Each row is a point. The points of each table are mixes of a few directions, plus a little noise. How many directions does each table use, and how many do they share? Where both have some left over, give the other angles between the two spaces (their principal angles), to ten degrees, smallest first.

First (7 x 2)
[[ 15 -36]
 [-26  60]
 [ -5  12]
 [ -5  12]
 [  0   0]
 [ 15 -36]
 [  5 -12]]
Second (7 x 2)
[[-16  38]
 [-11  28]
 [ -3   7]
 [ 15 -34]
 [ 18 -43]
 [-12  28]
 [ 10 -23]]
Directions: first 1, second 1, shared 1

First (8 x 4)
[[ 20  15   1  -8]
 [-13 -13  -1   7]
 [  3  21   6 -12]
 [ -4   1   1  -1]
 [ 27  11  -2  -6]
 [-16 -40  -9  24]
 [  4 -24  -8  15]
 [-21  29  13 -18]]
Second (8 x 4)
[[  2 -25  -8  15]
 [  1 -12  -4   8]
 [ -5  60  19 -36]
 [  0  -3  -1   2]
 [  1  -7  -2   4]
 [  1  -8  -2   5]
 [  2 -22  -7  13]
 [ -2  18   6 -11]]
Directions: first 2, second 1, shared 1

First (8 x 6)
[[ 12 -23 -23  -2 -10   5]
 [  2 -25  27 -16 -18  41]
 [  6  24  10 -30   7 -60]
 [  3 -23  -9   8   0  22]
 [-14  27  38  -6  19 -15]
 [ -3  15 -28  21  17 -26]
 [ -1  29 -30  14 -16 -12]
 [ -6 -23  14  11   2  45]]
Second (9 x 6)
[[ 39  31  34 -12 -17   5]
 [  0  -6  -4  -7 -21 -12]
 [-22 -18 -27  -2  -7  -7]
 [-13 -12  19  10 -11  -6]
 [-20 -10   5  14   8   5]
 [ 46  22   6 -29 -31 -16]
 [-28 -31 -16  20  34 -10]
 [  0  41  16  11  30  58]
 [ -2 -17 -34  -5  15 -17]]
Directions: first 4, second 4, shared 2; angles 50, 80

First (7 x 9)
[[ -2   1 -15  54  33 -38 -28 -13 -15]
 [-11   6  -6 -12 -11  -5  -1   4   8]
 [-21   2   4 -16  -6  13   0  -3 -13]
 [  4   3  -9  27  28 -54 -12   1  15]
 [  5 -11  26 -42   2  49  29  -1 -10]
 [  8 -12  27 -17 -38  28  18   9  -4]
 [ 16  11 -27   7  -8   8  -5   3  19]]
Second (9 x 9)
[[-60 -17  33  49  16  -2  23  12  29]
 [-14   9  17  50   7   9   9  21   2]
 [  1  -2  23 -11 -12 -28 -40 -52   8]
 [ 25   0 -29 -40  -3  11   0   6  -8]
 [ 23   4  -5 -25  -8   8 -37 -17   9]
 [ 24  15  -1   4  -8  -5 -15  -8 -16]
 [-28 -15  -4  -1   9  -7  40  15  -1]
 [ 19   3 -24 -23   0  13   8  15 -10]
 [  8   4 -10  -3   0   1  12   9 -12]]
Directions: first 5, second 4, shared 0; angles 30, 40, 80, 90

First (11 x 11)
[[  6  13  11 -34 -35  14  -4 -21 -11   4 -60]
 [ -7  -3 -11  11  20   5  -8  12   4  -1  31]
 [  8   0  17 -14 -25  -2   4 -13  -3   3 -48]
 [ -3  15 -17 -10   3   6   0  -4  -8  -3  30]
 [ -3   4 -12   6  12  -4   3   4  -1  -3  36]
 [ -1   5 -13   7  11  -9   8   2  -2  -5  42]
 [  2   8   3 -18 -16  11  -5 -10  -6   2 -28]
 [ -1 -27  21  24  10  -4  -7  15  16   5 -32]
 [ -7  12 -15 -13   4  19 -13  -1  -6   1  15]
 [ -6  -3 -13  16  23  -3  -1  12   4  -3  46]
 [ 13 -24  30  25  -7 -33  21   3  13   0 -32]]
Second (9 x 11)
[[ 12   8   0 -30 -13  27   9   9 -15   5 -13]
 [  0  -7 -11 -20   1  -5   4  -9 -17  24 -16]
 [-14   7 -28 -34  -2   3 -20 -21 -19  21 -12]
 [ 15   5  19  12 -16  -2  14  14  14 -26   1]
 [  3   7   5  21  -5 -32  16 -14   8 -16  23]
 [-10   4 -14 -10   8   5  -9 -11 -10  13   5]
 [-17 -25 -10  -4  16   6 -37  10   5  20 -37]
 [  9  16  14  19  -8   4  10   5  14 -30  28]
 [  3 -14  25  48  20  -5  13  18  19 -10  22]]
Directions: first 3, second 5, shared 2; angles 30

First (9 x 12)
[[  5 -21   6   3  -2  -3  27   2 -14  33 -24  -9]
 [  1 -13   2  19  -7  -3  13  -2 -15   5  -1 -13]
 [-16 -25  32 -37 -23 -37  17  42 -25  30 -13  -7]
 [ -2  25   1   6  22  27  16 -54  53 -20  28  44]
 [  0 -22 -27  -1  12 -11 -23   1 -36 -10   3 -11]
 [ 20   4 -13  25 -10   9 -23   6  -7 -22   7 -39]
 [  2  18  10  -5   3  10   1 -21  36 -22  26  13]
 [-16  38 -12  44   3  20  -6 -21  17 -27  14  31]
 [  6  -4   3 -55   2 -14 -21  46 -10  32 -40  -9]]
Second (10 x 12)
[[-10  22  -9   4  17  13   3 -11  15   9 -16  38]
 [-18   7 -23  22  19   7   6  -3 -21  26 -35  36]
 [ 37 -38  -2  -6  -5  -1   2   6 -18  16 -13 -60]
 [-14  10  13  -4 -23 -17 -20  17   1 -38  38  -7]
 [-13  18  18  -9 -16  -9 -10   5  19 -33  37   9]
 [  6  44  -5  -9   9  24 -21   7  37   0 -19  19]
 [ 20 -44  -4  14  -4  -5  25   7 -40  41 -34 -42]
 [ -8  19  -5 -13  -6 -10 -44   9   8 -53  44   0]
 [ -5  -1  -8  -3  25  10  15 -33  13   5   1  32]
 [  6 -36  26   5 -16 -10  45  -6 -13  27  -2 -24]]
Directions: first 6, second 5, shared 5
